Each row is a point. Each table stands for the endless flat space through its points: a line for two points, a plane for three, and so on. The two share one point or none. Which?

First, 2 rows:
[[ 1.35  0.94 -1.26]
 [ 1.29  1.30 -1.32]]
Second (2 x 3):
[[ 1.83  1.24 -0.36]
 [ 1.23 -0.46 -1.66]]
They share: [ 1.47  0.22 -1.14]

First, 2 rows:
[[ 1.81  1.60  0.61 -1.45]
 [ 1.33  1.40  1.33 -1.33]]
Second:
[[ 1.63  1.08  1.01 -1.50]
 [ 1.81  0.86  1.01 -1.44]]
They share: no point

First:
[[-2.37 -0.82  0.45  0.88  0.41 -2.15]
 [-1.38 -1.14  1.02  0.65  0.70 -1.22]
 [-0.22  0.22  1.06 -0.67  1.22 -0.14]
 [ 0.83 -0.74  1.17  0.36  1.73  0.55]]
Second, 2 rows:
[[-0.47 -0.34  1.03  0.99  0.50 -1.16]
 [-0.75 -0.30 -0.33  0.79  1.82 -0.92]]
They share: no point

First, 4 rows:
[[-0.75 -1.51 -1.66 -0.22  0.09 -0.42 -1.04 -1.94 -0.28]
 [-0.89 -0.82  0.81 -0.94  0.01  0.84  0.85 -1.19 -1.38]
 [-1.19 -0.23  1.66 -0.78 -0.07  0.50  0.68 -0.94 -1.80]
 [-1.23 -1.27 -0.34 -0.66 -0.47  0.74  0.36 -2.10 -0.76]]
Second:
[[-0.73 -0.63  0.20 -0.52  0.51  0.75  0.55 -1.05 -1.31]
 [-0.39 -0.64  0.09 -0.42  0.48  0.85  0.88 -1.22 -1.59]
 [ 0.37 -0.16 -0.69  0.40  1.14  1.45  1.64 -1.36 -2.25]]
They share: [-0.77 -0.88  0.48 -0.83  0.15  0.55  0.50 -1.15 -1.26]

First, 3 rows:
[[ 0.64  1.70  0.76 -0.60  0.56 -0.83  1.10  1.01 -0.20  0.49 -0.86]
 [-0.89  0.28 -1.97 -0.91  1.33  0.77 -1.37  0.61  1.04  1.11 -0.97]
 [-0.21  1.80 -0.59 -0.30  1.71 -1.08 -0.30  2.51 -0.65  0.64 -1.31]]
Second:
[[-0.80  1.20 -0.19 -1.17  2.34 -0.49  0.07  0.18  0.98  1.78 -1.45]
 [-1.55  1.06 -1.24 -0.10  2.53  0.80  0.98  1.50 -0.85  1.51 -1.01]
 [ 0.27 -0.73 -2.77  0.79  1.77  0.85  0.24  1.33 -0.27  1.62 -0.75]
 [-0.74  1.93 -0.63  0.47  1.93  1.38  1.00  2.03 -1.25  1.31  0.02]
 [-0.33  0.87 -0.47 -0.21  3.09  0.48  0.88  0.43  0.24  2.66 -1.26]
 [-0.56 -0.30 -2.25 -0.19  2.14  0.06  0.19  0.72  0.34  1.41 -1.46]]
They share: no point

First, 3 rows:
[[-0.13  1.24 -1.12 -0.94 -1.08 -0.66 -0.84  1.33  0.51 -0.33 -0.94 -0.07]
 [ 0.27  0.62  0.78 -1.46 -0.80 -0.24 -1.04  0.17  0.83 -0.75 -1.78  0.61]
 [ 0.28  0.78  1.69 -1.38 -0.31 -0.06 -0.70 -0.27  1.12 -0.90 -2.05  0.75]]
Second:
[[-0.76  1.97  0.36 -0.37 -0.24 -1.16 -1.00 -0.18  0.01 -0.05 -1.75 -0.83]
 [ 0.69  0.44 -0.44 -1.70 -0.68 -0.23 -0.56  0.40  1.61 -0.86 -1.43  0.63]
 [ 1.29  0.60 -0.44 -1.34 -2.00  0.41 -1.04  1.44  0.61 -1.54 -0.07  0.51]]
They share: no point

First:
[[ 1.29 -0.06  1.80 -0.71 -0.09  0.63 -1.39  0.45  0.20  1.11 -2.03  0.12
   0.74  1.19]
 [ 1.20  0.39  1.44 -1.29  0.47  1.18 -0.66  0.68  0.28  0.91 -1.95 -0.15
   0.28  1.69]
 [ 1.17  1.53  0.33  0.35 -0.59  1.84 -1.04  0.83  1.15 -0.44 -0.20  1.63
  -0.24  1.38]]
Second, 7 rows:
[[ 2.55  0.65  2.53 -0.01  1.08  1.34 -2.52 -1.50  1.68 -3.01  1.44 -1.11
  -1.13  2.02]
 [ 0.39  2.27  1.70  0.22 -1.48  0.17 -1.03  1.28  0.14  0.78 -1.23  1.60
   1.46 -0.07]
 [ 1.08 -0.67  1.08  0.26 -1.30  0.84 -0.44  1.75 -0.76  2.34 -3.45  2.62
   0.97  1.59]
 [ 0.86  2.03 -0.02  0.42 -2.42  0.42 -0.26  1.88 -0.64  0.96 -1.53  2.61
   1.69 -0.56]
 [ 2.75 -0.31  1.24 -0.04  0.14  1.81 -3.02  0.35  1.02 -0.67 -0.60 -0.67
  -0.82  1.42]
 [ 0.61  1.55  2.35  0.22 -0.18  0.20  0.29 -1.02  0.44 -1.41  0.18  1.81
   0.66  1.76]
 [ 1.87  1.11 -1.60  0.08 -2.22  1.85 -1.97  2.21 -0.04  1.14 -1.55  1.01
   0.54 -0.98]]
They share: [ 1.26  0.54  1.23 -0.07 -0.47  1.03 -1.43  0.56  0.61  0.46 -1.22  0.88
  0.42  1.14]

First, 7 rows:
[[ 0.26  0.16  2.61  1.27 -1.29 -2.56 -0.95  0.75  0.90 -1.00 -1.02 -0.37
  -0.83 -1.33  0.72 -1.39  0.48  1.39]
 [-0.97 -0.51  0.60  1.49 -1.13 -1.01 -0.41 -0.17  0.69  1.59  0.75 -0.82
  -0.31  1.10 -0.83 -0.14  2.35  1.18]
 [-0.11 -0.38  0.86  0.51 -2.14 -0.98 -1.05  1.35 -1.16 -0.77 -0.50 -0.24
  -1.72  0.00 -0.53 -0.60  1.65  1.41]
 [ 1.02 -1.17  1.03  0.19 -0.63 -2.08 -1.57  0.08 -0.42  0.06 -0.63  0.79
  -0.35 -0.94  0.24 -0.24  1.79  1.19]
 [ 1.66 -0.25  1.68  0.49  0.00 -0.98 -0.20  0.40  1.29  3.21  2.06  0.03
   1.56  1.22 -0.98 -1.21  0.48 -0.04]
 [-0.14  0.78  3.10  2.28 -1.77 -1.51 -0.18  1.06  1.86  0.25  0.87 -0.99
  -1.04  0.39 -0.72 -1.75  0.15  0.44]
 [ 0.56 -1.47 -0.20  1.16  0.40 -2.15 -2.08  0.60 -0.19  0.72 -0.50  1.03
  -1.61 -1.15  1.00 -1.60  2.04  0.70]]
Second (4 x 18):
[[ 0.35 -1.18  1.35 -0.02 -1.00 -1.36 -0.20  2.06  0.46  0.35  0.85  0.98
   0.43  1.29  0.61 -1.51  0.82  0.49]
 [-0.69 -0.24  0.71  0.34 -3.34  0.31  0.49  1.60 -0.48  0.61  0.02 -0.28
  -0.95  1.32 -0.84  0.52  1.27  1.69]
 [-0.26 -0.38  0.75 -0.20 -2.23 -0.89  0.72  2.17 -0.01  0.91  0.69  0.10
  -0.72  1.24 -0.86  0.14  0.60  1.25]
 [-0.25 -1.48  0.99 -0.42 -2.02 -0.55  0.23  2.24  0.08  0.11  0.36  1.16
   0.21  1.56  0.78 -0.78  0.91  0.97]]
They share: no point

First, 3 rows:
[[ 1.71  0.49 -1.35 -0.87 -0.74  0.64  0.34 -0.12 -0.41 -0.60  1.11 -0.50
   1.04  1.05 -1.05 -0.78  0.62 -0.52 -0.52 -0.82]
 [ 1.14  1.31 -0.31 -0.99  0.23  1.06  1.57  0.29  0.31 -1.27  1.24 -0.16
  -0.85  1.30  0.67  0.26 -1.43  0.57  0.49 -1.54]
 [ 1.44  0.76 -1.86 -0.54 -1.82  1.21 -0.23  0.09 -1.34  0.48  1.14  0.19
   1.55  0.30 -0.93 -0.99  1.37 -1.03 -0.46 -0.49]]
Second (5 x 20):
[[ 1.80  0.24 -0.96 -0.99  0.35  1.31  0.87  1.85 -1.45  0.29  0.23  0.78
   1.07  1.17  0.72 -1.40 -0.55 -0.47 -0.77 -0.51]
 [ 1.72  2.08 -0.90 -1.51 -0.47  1.60  0.31 -0.45 -0.47  0.58  0.34  0.14
  -0.31 -0.26 -1.41  0.06  0.19 -2.29  1.60 -0.83]
 [-0.28  2.22 -1.14 -0.61 -1.39  1.93  0.22 -1.52 -0.48 -1.26  2.56 -0.16
  -0.78 -0.23 -0.52  1.76  1.19 -0.14  0.56 -2.45]
 [ 0.64  2.56 -1.67 -1.47 -1.25  1.61 -0.20  0.28 -0.24  0.59  1.04 -0.73
  -1.00 -0.43 -0.60 -0.34 -1.24 -0.81  1.27 -0.91]
 [-0.48  0.50 -1.54 -0.13 -0.75  1.61  0.56  1.34 -1.42 -1.36  2.46  0.20
   0.36  1.17  1.96 -0.12 -0.37  2.16 -1.90 -2.01]]
They share: no point

First, 4 rows:
[[ 0.30  2.17  1.47  1.17 -0.46  2.58 -0.28  0.05 -0.50  0.83 -0.41  0.07
  -1.35 -1.09 -0.93  0.57  0.23  1.86  1.43  0.56  0.21 -1.36 -1.14 -2.01]
 [-0.19  1.70  1.10  0.65 -0.56  2.02  0.18  0.05 -0.22  0.00  0.39 -0.34
  -0.44 -0.96 -0.70  1.34  0.44  1.55  0.34  0.32  0.75 -1.04 -0.53 -1.62]
 [-0.61  1.47  0.30  0.18 -0.40  1.45  0.14  0.07 -0.45 -1.37  1.21 -0.47
   0.94 -0.50 -0.68  2.61  1.15  1.51 -0.75  0.00  1.49 -0.77  0.64 -1.19]
 [-0.73  0.68  2.09  0.30 -1.24  1.62  1.81  0.09  1.35  1.03  0.79 -1.33
  -1.22 -1.76  0.12  0.29 -0.82  0.64 -0.38  0.43  0.36 -0.68 -1.75 -1.37]]
Second:
[[ 0.10  0.93  0.15  1.03  0.72  1.15  1.48  0.52  0.83  0.98  1.58 -0.65
  -1.22 -1.53  0.27  1.07  1.02  1.09 -1.43  0.03 -0.40 -0.85 -0.80 -1.22]
 [-1.50  0.89  2.20  0.82 -1.26  0.78 -0.38  0.49 -0.73 -0.81 -0.37 -0.30
   0.39 -0.33  0.14  0.49 -0.74  1.25 -0.20  0.99  0.50 -0.28 -0.60 -0.20]
 [-1.68  0.35  1.84  0.82  0.36  2.19  0.76  1.24  1.10 -0.30  1.34 -1.14
   0.18 -0.51 -0.04  0.43  0.91  2.36 -0.08 -0.12 -0.37 -1.09 -0.84 -0.29]]
They share: [-0.84  0.83  1.27  0.91 -0.18  1.14  0.58  0.61  0.20  0.03  0.71 -0.57
 -0.33 -0.87  0.17  0.73  0.25  1.34 -0.71  0.42 -0.01 -0.64 -0.72 -0.65]
